Each row of a before or after table is a point. The points were changed in one or more steps. Then noise was added and the rows were shuffled. The steps act on columns, c1 being the first. What was done? A step turns or swaps two columns, mirrors them in a line or flattens them onto one, adds a multiple of one to another, or multiplies or shifts one. Angles are multiples of 10 degrees, from the lower column toward the higher: turns from -170 to 170, lines from 10 to 170 but not 90. Use the fewest steps. Two steps may share a column if one is a turn and the other turns, adds or multiplies; they go together, in the order done. Otherwise the lowest column goes first.

Before, 8 rows:
[[-58 -31  58]
 [-50 -32  33]
 [ -4 -17  14]
 [ 41  -3 -49]
 [ 16  31 -36]
 [ 26 -39  41]
 [ 23  35 -14]
 [ -8  17 -21]]
After:
[[ -5 -32  11]
 [-10  24 -23]
 [-61 -47  55]
 [ 37 -10 -53]
 [ 26  57  -9]
 [-51 -53  30]
 [ 16  48 -40]
 [ 29 -64  43]]
Steps: multiply c2 by 1.6

Before, 14 rows:
[[ 23  90 -75  27  39 -50  26 -44]
 [-57  -1  12 -56   4   5  25 -10]
 [-29  12   4   9  30   0  32   6]
 [-38  14  10 -10  -4  31 -47  -4]
 [-22  45  19 -28  -4  12 -19  37]
 [-17  -5  12 -30 -22  26  -5  32]
 [-60  36  41   1 -36  13  13 -16]
 [ -7  73 -11  29  68 -80  66 -10]
 [  5  44  23 -15  -8  41  -9  54]
 [-37  36 -19  28  38  16  73 -24]
 [-33   2   6   5  40  13 -21 -57]
 [ -6  40  46 -60   3  64 -25 -12]
 [ 83  73 -20  57  54 -73  29 -40]
 [ 10  12 -12   0  -2  -8  20 -61]]
After:
[[ 62  44  39  -5 -38 -10 -10 -14]
 [  8  22  43  17  16  69   5  -9]
 [-12   6  15 -16 -45   4 -33   1]
 [-63  -9  73 -42 -43 -48 -63  64]
 [ -2 -11   6   2  17 -54 -19 -32]
 [ 27  12  -7  30  -7  38   2 -12]
 [ 24   9  -1  46 -51 -10 -37  -6]
 [-16   9   2  -2 -47 -43  19 -33]
 [-87 -23  71 -63  49 -76 -20  42]
 [  5  42  39  66  -6  18  13 -64]
 [-43 -77  95 -33  -1 -67 -19  24]
 [-17 -26  40 -41 -54 -15 -71 -24]
 [ 22  12  17  18 -27  16  40 -25]
 [ 17  19  44  36 -18  36  10  11]]
Steps: turn c1 and c5 by 120 degrees; swap c2 and c3; turn c4 and c7 by 170 degrees; turn c6 and c8 by -60 degrees

Before, 12 rows:
[[ 57   3 -15  13 -31 -24  14 -21 -14 -27 -18 -19 -62  11]
 [ -9 -22  -6 -23 -22   0  27 -17 -13  -7  21 -10 -37  14]
 [ -7 -10  35  19 -19 -19  49 -44   3  -5  47 -18  -3   3]
 [-17  18  28   2  30 -11  -7 -50  44 -11  16   0 -18  26]
 [ -1  27  -5  45   3  44 -15  35  -4  -3  17  42  -6   1]
 [  9 -17  -8  13 -17 -27  41  -5 -24 -43   3   0 -17  42]
 [-12   7 -25  64   7  38 -47  18   0  24 -24   1   2  29]
 [-20  45  13  22  -7  21 -29   3  18  34 -22  29  26  25]
 [ -9  21  28   4  22 -24  -6  -5  28  34  50  -5   7  37]
 [ 23 -14  36  -7   3  -1  29 -21 -40 -24  14 -22 -19  18]
 [ 12   5  -5  20 -10  -3  13  31   5 -28 -39 -30 -39   0]
 [-17  46 -17  46 -29  46 -62  41 -16 -22   9   6  17   9]]
After, 12 rows:
[[-15  15  34  21 -21 -15  56 -41   6  12  50 -36  -2   7]
 [-11 -37  32   3  28 -13 -13 -47  42  -7  19   2 -20  30]
 [ -5 -55  -5  45   4  48 -16  35  -5 -16  19  89  -5  -3]
 [ -6 -29  34   0  21 -23  -6  -6  25 -44  50 -16   8  35]
 [-13 -10 -22  67  10  45 -47  19   2 -25 -29   4  -5  23]
 [ 10 -21  -7  17 -12  -8  12  29   5  23 -41 -61 -38   4]
 [  7  22  -6  15 -18 -25  39  -7 -23  48   3  -1 -15  41]
 [ 34 -15 -16  18 -33 -29  20 -22 -11  22 -19 -36 -63   9]
 [-12 -76  12  20  -5  17 -23   6  18 -62 -21  59  32  22]
 [ 22  21  31  -6   5   4  32 -21 -40  31  13 -44 -18  20]
 [ -5  36  -8 -20 -17   6  25 -18 -11  18  18 -23 -38  13]
 [-12 -91 -11  43 -29  42 -63  38 -11  -8  10  10  16  11]]
Steps: multiply c1 by 0.7; multiply c2 by 2; turn c2 and c10 by -160 degrees; multiply c12 by 2
